Each row of a before or after table is a point. The points were changed in one or more steps. Then noise was added and the rows were shuffled. The steps act on columns, c1 being the first. What was done? A step turns or swaps two columns, mirrors them in a line or flattens them onto one, adds a multiple of one to another, or multiplies or shifts one. Angles are multiples of 10 degrees, from the lower column toward the higher: turns from -170 to 170, lines from 10 to 170 but not 90. Use the fewest steps. Two steps may share a column if one is a turn and the other turns, adds or multiplies; they go together, in the order done. Otherwise the lowest column goes first.
In the rows, zero is written as 128.

Before, 14 rows:
[[128 107]
 [142 116]
 [138 126]
 [ 88 123]
 [136 141]
 [ 56 117]
 [163 124]
 [126 144]
 [165 133]
 [138 143]
 [165 138]
 [144 117]
 [153 116]
 [  9 149]]
After, 14 rows:
[[120 109]
 [118 114]
 [147  95]
 [105 198]
 [138  91]
 [106 125]
 [115 166]
 [127 246]
 [117 101]
 [145 122]
 [143 124]
 [131  94]
 [144 132]
 [126 116]]
Steps: turn c1 and c2 by -80 degrees

Before (8 x 4):
[[155 158 104 121]
 [104 154 156 155]
 [128 149  99 161]
 [111 161 117 153]
 [193  97 156 207]
 [123 110 109 172]
 [172 176 140 138]
 [128  94 122 170]]
After, 8 rows:
[[111 172  75 153]
 [126  86  82 169]
 [124 107  69 173]
 [193  87 116 209]
 [155 164  66 120]
 [129 156  60 161]
 [104 162 117 155]
 [171 192  99 138]]
Steps: multiply c2 by 1.3; shift c3 by -40

Before, 9 rows:
[[128  90  71 148 133 179  81 116 133]
 [114 132 161 148  97 138 138 143 133]
 [146 147 102 118  91 136  95 137 118]
 [115 124 166 100 123 121 100  62 170]
 [ 96 133 151 117 138 119 114 182 106]
 [109 112  92 108 156 123 154 100 158]
 [172  89 141  87 118 152  69 179 173]
 [136 114  88 178 143 116 120 104  83]
 [130  80 151 134 126 135 115 123  66]]
After (9 x 9):
[[152 133  93 110 132 104 160 176 107]
 [ 86  90  90 146 193 155 118 165 173]
 [113 148 108  90 197 139  35 111 119]
 [120  79 142 205 143 126 127 144  66]
 [135 115 128 200 121 140 171  82  83]
 [ 83  90 110 205 167 102 160  72 132]
 [142 111 133 132  74 115 199  83 159]
 [125 130 132 141 150 111  37 164 134]
 [140 125 203 106 160 120 124 128 169]]
Steps: turn c1 and c6 by 120 degrees; add -1.5 times c2 to c4; turn c3 and c8 by 60 degrees; multiply c5 by 3; turn c5 and c7 by 110 degrees

Before, 12 rows:
[[102 125  87 141 112 126 112  84 132 147  92 148]
 [ 82 133 118 128  99 143 108 150 150  84  75 159]
 [163 156 129 139 130 109 190 114 137  90  78 175]
 [108 137 104 152 140 159 145 178  53  79 141 172]
 [140  81 138 162 118 177 138  95 120 169 107 129]
 [112 160 148 143  96 128 152  76  99  89 134 159]
 [ 76 111 153  81 115 101 146  84 139 134 133 174]
 [103 115  72 152 137 133 203 140 135  69  91 104]
 [135 131 149 135 156 146 175 175 153 166 139 112]
 [143 105  72 103 136 145 172 166 124  71 133  97]
 [101 130 115 113  82 144 186 166 137 126 108 123]
 [ 99 132 113 147 142 163 117  85  53 133  76 125]]
After:
[[104 105 104 145 137 168 125  49  96  67 119 103]
 [140  80  86 151 118 109  63 142 149 170 111 130]
 [100 125 110 117  82 129 182  47 117 127 125 123]
 [109 140  91 145 139 174 216  77 187  81 134 173]
 [142 109  92 110 135 171 182  62 109  71 120  97]
 [101 114 116 136 112 160  49 173 104 148 123 148]
 [135 136 117 133 155  94 200  51 119 166 130 112]
 [ 82 115 111 128  99 121 176 132 107  84 124 160]
 [100 115  90 143 143 168  52 168 192 133 124 125]
 [113 158 135 138  96 126  24 142 162  89 139 158]
 [ 76 114 163  94 114 111  39 141 126 135 123 174]
 [162 138 145 137 130 127  81  80 117  90 131 176]]
Steps: flatten c2 and c11 onto the line at 20 degrees; turn c3 and c6 by 70 degrees; turn c6 and c9 by 150 degrees; multiply c4 by 0.7; multiply c8 by 2; turn c7 and c8 by -110 degrees

Before:
[[110 114 142 135 122 145 121 151 184 101 108  95 159 111  97 113 141 160]
 [113 118  98 107 107 122 140 135 110  99  96 100 165 107 132 140 153  95]
 [113 115 145 108 163 117 144 138 122 140  88 101  96 109 113 127 145 160]
 [ 85 106 141 110 107 130 140 151 111   7 185 117 166 112 150 147 142 153]
 [122 112  84 131 140 117 112  89 122 121  91  86 153 150 113 103  90 167]
 [105 109 126 132 184 104  58 134 150 112  93  98 155 118 112 138 105  71]
 [114  80 130 124 110 121 143 123 110 138 101  68 166 146  95 145 147  65]
 [108 113 147 135 111 118 100 124 123 136 162  83 109 141 165 145 135 161]
 [213 104 117 129 155 117 142 151 175 147 151  83 155 115  99 144 146 131]
 [ 95  92  54 117 112 142 140 152 115 140 110  79 114 149 153 126 131 107]]
After:
[[ 82 109 135 112 110 162 141 146 107   5 180 120  91 113 150 149 134 153]
 [107 106 136 130 162 167  56 140 137 114  95  96 140 118 117 111 153  71]
 [108 112 113 103 153 107 147 139 104 138  93 101 165 106 111 146 122 161]
 [104  77 133 121 116 161 142 125  79 135 101  72 103 144  96 155 134  67]
 [134 115 174 135 137 159 116  93 102 124  93  83 125 155 113  81 121 164]
 [ 99 110 117 134 116 121 102 125  99 133 159  83 154 140 167 139 134 160]
 [212 106 106 133 148 162 144 156 153 150 149  85 118 114  95 151 136 130]
 [121 121 163 110 114 165 144 138  96  96  91  98 107 107 139 158 130  98]
 [107 112 119 134 121 147 120 148 170  98 110  92  78 109  93 131 109 152]
 [127  92 216 116 112 111 137 154  89 146 112  79 121 150 147 134 129 109]]
Steps: mirror c1 and c3 in the line at 170 degrees; multiply c5 by 0.7; turn c6 and c13 by -120 degrees; multiply c13 by 1.6; add 0.5 times c12 to c9; mirror c16 and c17 in the line at 30 degrees

Before (12 x 24):
[[ 84 125 131 158 126 112 117  83 114 116 130 130 141 150  92  88 117 111
  127  97 106 122 114 109]
 [129 130 118 148 157 168 138 154 147 143 133 165 118 124 127 139 121  85
  128 139 123 130 156 134]
 [ 90 149 152 152 140 110  91 104 119 149 128 149 158 128  64  98 124 112
  124 130 115 126 108 102]
 [121 127 142 134 151 132 154 131 133 144 102 136 117  97 140 127 121  85
  129 136 128 134 128 130]
 [150 152 133 164 131 156 142 133 132 148 128 137 127 107 137 138 121 102
  121 136 126 100 133 141]
 [138 142 115 144 130 163 134 148 132 124 131 144 125  93 147 106 134  73
  115 157 147 132 144 131]
 [119 103 137 119 112 163 124  99 107 142  97 117  88 146 102 153 155 152
  142 153 162 131 135 130]
 [108 121 135 108 101 132 133 101  86 140 125 138  88 147 117 178 150 143
  159 151 180 142 144 166]
 [139 123 112 161 162 140 114 158 134 124 117 140 137  92 152 133 126 101
  128 124 142 117 148 136]
 [ 98 134 100 149 134 116 104  92  98 147 134 136 136 135 104 117 104 127
  133 115 111 138  84  87]
 [141 142 118 143 161 159 148 140 119 120 125 129 126  99 110 143 149  72
  132 127 139 124 132 136]
 [ 82 161 125 176 132 112 110  77 119 130 119 145 115 124  93 100 129 139
  140  96 116 151 104  91]]
After, 12 rows:
[[ 99 130 101 150 108  90 101 198  99 151 131  95 135 136 104 120  54 127
  136 114 114 136 105 144]
 [118 100 136 122 143 230 126 170 107 133  91 142  90 141 105 151 106 153
  139 151 163 129 118 110]
 [147 146 132 166 128 210 147 116 129 145 132 121 126 109 140 137  68  99
  121 139 131  99 138 120]
 [ 82 161 129 177 122  79 111 217 121 130 125 103 115 119  95 100  78 135
  144  97 109 152 122 132]
 [136 122 111 162 108 165 110  82 136 123 130 133 137  86 149 129  80 100
  131 119 145 114 166 140]
 [ 93 148 154 149 112  74  93 177 117 153 130 102 157 129  60  99  78 108
  126 129 119 126 133 138]
 [108 118 133 107 158 140 134 156  85 144 119 134  88 142 120 182 100 143
  158 147 181 150 130  77]
 [140 144 118 142 103 220 150 105 118 119 135 128 126  99 111 142 103  69
  131 130 139 123 149 127]
 [ 82 124 136 155 124  79 117 200 115 117 123 120 141 148  96  88  63 109
  128  96 108 119 123 118]
 [126 126 118 147 122 251 135  85 147 145 136 119 117 127 128 138  68  88
  129 136 121 130 180 137]
 [141 148 114 149 139 236 133  95 133 121 144 123 126  95 152 109  83  72
  113 155 147 129 147 134]
 [118 124 141 129 115 145 151 123 130 142 110 122 120  88 138 132  71  87
  129 135 126 131 144 128]]
Steps: turn c12 and c23 by -140 degrees; turn c5 and c23 by 150 degrees; multiply c6 by 3; multiply c8 by 1.6; turn c8 and c24 by 160 degrees; turn c11 and c14 by 20 degrees; shift c17 by -50
